Rows are points. Two turns around zero, p and q, are shown by what they do to some points. Where does a point land after both, in the order given? Backwards means that the second turn is done in reverse. Each puzzle has new turns, and all numbers are rounded.
In the rows, zero is written as 128.

Turn p:
[120 112 134] => [130 113 139]
[187 150 134] => [164 179 121]
[156 128 165] => [150 153 160]
[114 114 106] => [125 103 112]
[ 63 136 101] => [ 71  91 108]
Turn q:
[129  77 163] => [147  76 155]
[121 103 105] => [102 106 121]
[115 193 131] => [133 194 133]
[146 139 113] => [130 136 104]
Where do these land?
p, then q: [137 110 155] => [160 121 135]
p, then q: [110 139 147] => [128 135 156]
q, then p backwards: [108 126  52] => [ 77 181 100]
q, then p: [157 138 158] => [162 153 119]

Turn p:
[114 120 133 143 164 102] => [106 126 129 144 157  99]
[ 98 169 158 105  91 185] => [129 167 166 129 100 198]
[146  82  93 137 127 142] => [120  94  79 112 120 130]
[127  88 128 147 152 120] => [ 98  97 112 132 141 111]
[112 174 104 155 139  84] => [147 171 118 167 139  86]
[131 127 169  91  65 152] => [135 126 175  93  74 163]
[137  90  94 133 145  99] => [118 109  89 112 139  89]
[147 181 182 142 109 144] => [163 129 186 165 116 155]
[139 120  92  99 159 124] => [136 132  98  96 164 122]
Turn q:
[134 137 152 128 111  83] => [116 157 148 144 123  92]
[125 139  99 113 118 102] => [110 144 106 111 111 110]
[134 154 126 122 160 169] => [136 133 123 109 157 174]
[151  80 147 190  94 143] => [183  98 133 191 108 117]
[129 108 127 122 149  95] => [108 118 120 132 148  96]
[162 136 112  68 108 104] => [139 156 123  71 124  84]
[ 85  90 162 171 129 185] => [139  65 163 170 119 177]
[103 182  99 108 156 144] => [ 92 153 108  93 135 175]
Where do these land?
q, then p: [ 96 146 144 110 116 148] => [115 132 159 118 113 160]
q, then p: [156 108 121 148  85  90] => [161 126 124 145  98  77]
q, then p: [160  75 152 127 105  82] => [137 104 145 137 125  50]
q, then p backwards: [167 131  84 130 120 183] => [175 141  78 108 110 161]
q, then p: [122 165 109 146 172 113] => [116 167  98 152 155 148]
p, then q: [ 75 134 140 138 153 169] => [104 117 135 141 124 195]
p, then q: [161 110 172 123 107  99] => [141 114 169 138 130  78]
q, then p backwards: [ 85 140 154 116 129 169] => [127 121 175 107 118 169]
q, then p: [130 142  77 114 165  99] => [120 179  88 110 150 118]

Turn p:
[123  87 127 152  81 140 132 111] => [115  86  90 143  95 145 128 132]
[ 87 145  90 169 128 103  68 113] => [ 76 148 131 156 118 127  78  73]
[170 114 175 161  80 105 154 151] => [175  82 125 151  82  94 121 161]
[104  83  79 118  87 113  92 183] => [ 69 146  67 116 104  93  94 154]
[ 97 152 114 133 139 134 148 166] => [113 156 134 159 156 121 126 157]
[143 171 125  95 145 170 112 102] => [138 161 163  97 131 180 136 123]
[150 114 145 122 158 119 110 136] => [140 115 140  95 144 108 115 121]
[112 111 139 137 105 147 140 176] => [110 113 118 142 127 118 119 183]
[153 137 161 155 169 129 163  87] => [181  94 154 142 159 143 145 100]
[141 134  85  89 136 135 151 100] => [144 166  98 110 138 154 161 112]
[128 161 169  78 179 114 138  83] => [148 139 187  98 152 127 186  93]
Turn q:
[144 137  83 144 180 108 101 136] => [110 126 109 111 179  96 123 172]
[112 136 136 144 108 157 116 107] => [131 140 126 138 133 163 102 110]
[127 152 133  99  61 128  91 141] => [142 166  96 133  73 119  90 112]
[ 54  98 164 102 105 122 141 116] => [ 80 108 164 129  74 155 118  90]
[ 65  55 125  90  99 159 173 119] => [ 92  63 135 139  61 192 144 116]
[108 132 160 117 104 158 123 169] => [149 142 158 126  82 148 105 140]
[166 132 108 169 170 116 144 115] => [136 123 126 139 194 113 157 143]
[176 125 141 123 147 119  98 122] => [161 115 120 115 151  88 114 121]
[152 130 121 171 134  98 161 134] => [129 138 138 166 158 108 167 137]
[175 182 108 121 172 116 131 120] => [148 158 107  85 176  99 157 138]
Where do these land?
q, then p: [ 93 134 155 107 126  96  92 110] => [ 86 130 150 122  98 123 149  90]
q, then p: [147 130  98 139 140 147  54 165] => [111 164 129  90 128  88  64 133]
q, then p: [143 177 105 125 165 146 137  80] => [141 171 133 101 181 153 158 118]
p, then q backwards: [125 110 165 149 132 144 178 178] => [162  88  98 162 160 130 126 168]
q, then p: [144 148 153  83 126 162 128 116] => [152 143 120  86 100 153 151 128]
p, then q: [168 133 134 135 102  91 113 116] => [142 134  90 153 117 105 124  94]
q, then p: [104 150 116 124  99 120 149  99] => [117 144 129 159 129 169 145 119]
p, then q: [121  51 104 137 171 156 132 200] => [ 77  90 125  82 132  90 112 209]
p, then q: [139 150 102 139 115  99 198 115] => [151 154 109 165 178 127 171 142]
p, then q: [ 99  96 149 143 105 119 100 102] => [ 93  98 127 156 108 151 114 105]

Turn p:
[135 102 155 133  75  85 133 166 112] => [150 101 125 148  87 182 151 157 146]
[113 132 135 110  93 130 101 122 104] => [144 119 126  95 105 154 107 130 119]
[115 121  84 121 152  87 111 101 148] => [104 124 125 115  89  72 145 116 125]
[113 139  77 120 126 141 124 166 122] => [131 142  78 125 122 106 105 158 132]
[150 110 141 154 169 122 110 139 188] => [131 106 165 150 155  79 151 135 164]
[160 177 143 146 150 159 140  84 118] => [120 140 146 149 165 129  93  68 108]
[ 98  94 114 128 109 153 144 120 153] => [ 93 117 111  93 149 135 146 147 142]
[163 168 145  96 134 173 150 139 111] => [161 177 118 138 165 152 103 100 133]
[143 108 136 127 128 135 115 112 100] => [149 112 128 118 133 137 138 114 101]
[ 90 128 150 143 144  94 153 129 123] => [ 95 142 158 147 108 137 142 153 109]
Turn q:
[134 148 185  95 104 147 147 105 167] => [147 139 192 124 159 130 152 144 169]
[147 109 178 151 141 123 119 155 131] => [137  75 147 160 130 118 111 125 141]
[117  98 122 149 174 182 165 114 133] => [143 104 110 154 124 182 185 121 114]
[133 154 127 126 146  87 114 128  75] => [141 123 124 101 116  88 104  91  94]
[149 130 130 168 153 148 149  95 160] => [175 128 109 156 117 148 157 124 158]
[118  92 131 100 109  98 126 108 121] => [ 96 112 125  85 129 115 137 130 150]
[153 166 134 130 111 172 132 130 136] => [150 163 166 155 113 142 129 139 126]
[115 123 120 182  89  98 110 142 106] => [ 95 132  99 160 108  74 114 123 132]
[110  93  82 138 147 123  92 119 110] => [ 94 124  77 116 111 151 115  98 121]
[115 158 119  93 129 146 130 141 149] => [133 159 146 120 158 151 120 144 113]
[ 95 116  86 107 131  98 119 137 121] => [ 97 136  89  94 145 126 115 131 108]
[151 147 123  97 101 114 133 160 126] => [128 140 153 110 124 112  99 166 113]
Where do these land?
q, then p: [117 114 131 225 142 151 133  97 115] => [ 54  75  92 159 132 133 136  97 127]
p, then q: [120 130 130  85 131 148 137 118 130] => [151 154 148 105 141 138 125 126 116]
q, then p: [127 118 141  94 162  88 141 129 108] => [159 146 123 102 116 122 175 117 112]
p, then q: [115 120  93 120 141 131 117 142 116] => [122 134 113 108 120 112 106 142 107]
p, then q: [207 121 124  95 120 117 129 132 188] => [187 140 101 116 133 140 151 162 198]
q, then p: [117 127 159 131 133 141  98 136 116] => [115 107 161 115 137 129 132 125 108]
q, then p backwards: [104 137 107  87 111 100 116 122 151] => [ 96 134 120 103 130 176 136 126 148]
p, then q: [121 197 128 175 105 150 129 127 108] => [ 91 137 115 161 120 148  95  66 142]
q, then p: [115 113 135 170 127 144 147 149 145] => [105 103 112 162 144 120 135 152 120]
p, then q: [136 103 132  98 109 110 133 129 104] => [131 146 147 122 101 135 149 157 119]

Turn p:
[173  98  90 129 152 178 134 111 136 157 107] => [169  74 113  77 118 137 138 103 120 102 118]
[ 90 179 155 115  90 122  99 148 166 150 159] => [ 83 159 154 128  97 167 119 184 144 156 140]
[108 113 111 148 138 136 109 192 113 113 164] => [ 99  92 108 171 124 127 137 135 180 120 149]
[146 148 108 140 159 174 127  95 146 118  86] => [123 121 104  83 131 159 148  88  99 109 101]
[160 147 109 158 137 120  85 172  85 143 161] => [152 116  86 168 138 160 147 166 164 100 152]
[126  85  92 171 152 120 101 120 115 129 143] => [159 107  80 154 107 127 124  92 150 136 141]
[120 117 181  64 107  95 136 103 140  94 115] => [120 187 186 113 152  92  91 121 133 134 112]
[113 100 159 105  67 102 161 100  91  96  99] => [133 166 182 159 132  75  96 111  84 106 136]
[134 179 112 140 118 106 130 160 181 142 132] => [103 147 113 107 101 134 177 177 136 149 124]
[143 141  96 127 159 159 164  84 144 130 139] => [139 105 122  80 147 143 155  95 100 151 144]
[129 109 164 163 137 123 128 152 114 133 147] => [139 109 136 179 132 135 132 134 145 140 106]
[ 93 119 159  77 122 101 161  99 107 131  84] => [117 153 151 117 156  82  71 130  82 135 111]
Turn q:
[133 143 108 112 112 168  99  84 133 114 138] => [132 127 171 116 103 156 101 103 152 110 139]
[107 121 124 161 153 146 109 157 163 131 160] => [156 134 135 158 127  97 127 137 145 155 174]
[ 93 123 163 105 164 159 140 141 145 156 107] => [ 70 150 145 143 138 110 147 150 151 157 140]
[118 114 117 116 112  79 167  81 121 105 140] => [126  87 112 100 129 136 169 116 117  74 127]
[155 144  83 137 145  84 163 117  94 100  74] => [143 114  76  93 185 173 137 112 137 117  90]
[110 124 101 127  76 167 135 167 132 122 150] => [125 133 102 129  84 144  88 142 112 133 177]
[167 115 123 101 141 101 120 165 157 108 104] => [144 109 105 106 130 108 113 169 155 145  88]
[ 95 148  83 161 121  96 107 143  87 162 128] => [140 113  90 152 135 141 129  63  98 166 136]
[153  97 121 108 154 160 148 126  91 188  94] => [101 179 137  89 126 156 162 128 118 180 105]
[126  91 153 111 117 148  95 166  78  96 165] => [129 105 165 109 128 115  87 159  63 152 148]
[159 172 148  96 144  98 161 113 143 103 142] => [119 133 118  98 151  87 120 124 150  71 101]
[118 150 171 164 153  97 141  90 159 113 150] => [143 127 145 165 160  92 163 122 142  74 130]
[131 122 171 166  73 162  79 115 160 166 111] => [136 156 165 207  70 150 123 141 123 130 108]
Where do these land?
q, then p: [169 143 109 122  83 130 124 106 164  82  96] => [104 138 143 102  93 132 151  95 162  70 108]
q, then p: [ 88 102  77  81 154 100 146 119  91 150 147] => [147 103 152  94 142  92  72 120 109 166 172]
p, then q backwards: [142 145 127 107  92 149 128 121 136 134 175] => [115  94 119 132 137 176 128 102 131 110 141]
p, then q: [ 97 145 128 100 107 122 126 122  83 128  82] => [135  87 140 137 167 127  88  99 106 144 135]
q, then p: [126 138 131 154 148 113 135 128 109 169 117] => [138 122 104 120 144 135 138 130  81 145 127]
q, then p backwards: [ 89 144 111 174 124 135 149 138 190 106 119] => [137 123  99 147 127 107  87 166  83 119 175]
p, then q: [119 128 124 115 194 125  85 100 159 121 169] => [118 155 152 118  82 122 142 100 198 148 132]
q, then p: [185 136 108 125 157 140 129 142  89 121 163] => [152 160 121  90 177 143 107 157 141 108 130]
p, then q: [149 130  98 114 108 100 165  83 134 122  96] => [115 121 115  85 145 113 118  91  98 102  90]
q, then p: [115 117 106 158 127  88 120 144 145 133 148] => [177 117 119 130 118 105 154 123 126 131 146]
p, then q: [127 112 174 132 152 159 113 195 115 167  92] => [136  95 122 159 143 170 124 196 145 179 123]
q, then p backwards: [ 87 113 225 136 146 120 127 171 137 120 107] => [ 92 158 165 131 114  90 183 195  89 129 127]
p, then q: [170 112 145 147  71 184 119  96 112 111 152] => [138 162 184 126 134 138 114 168 101  63 132]
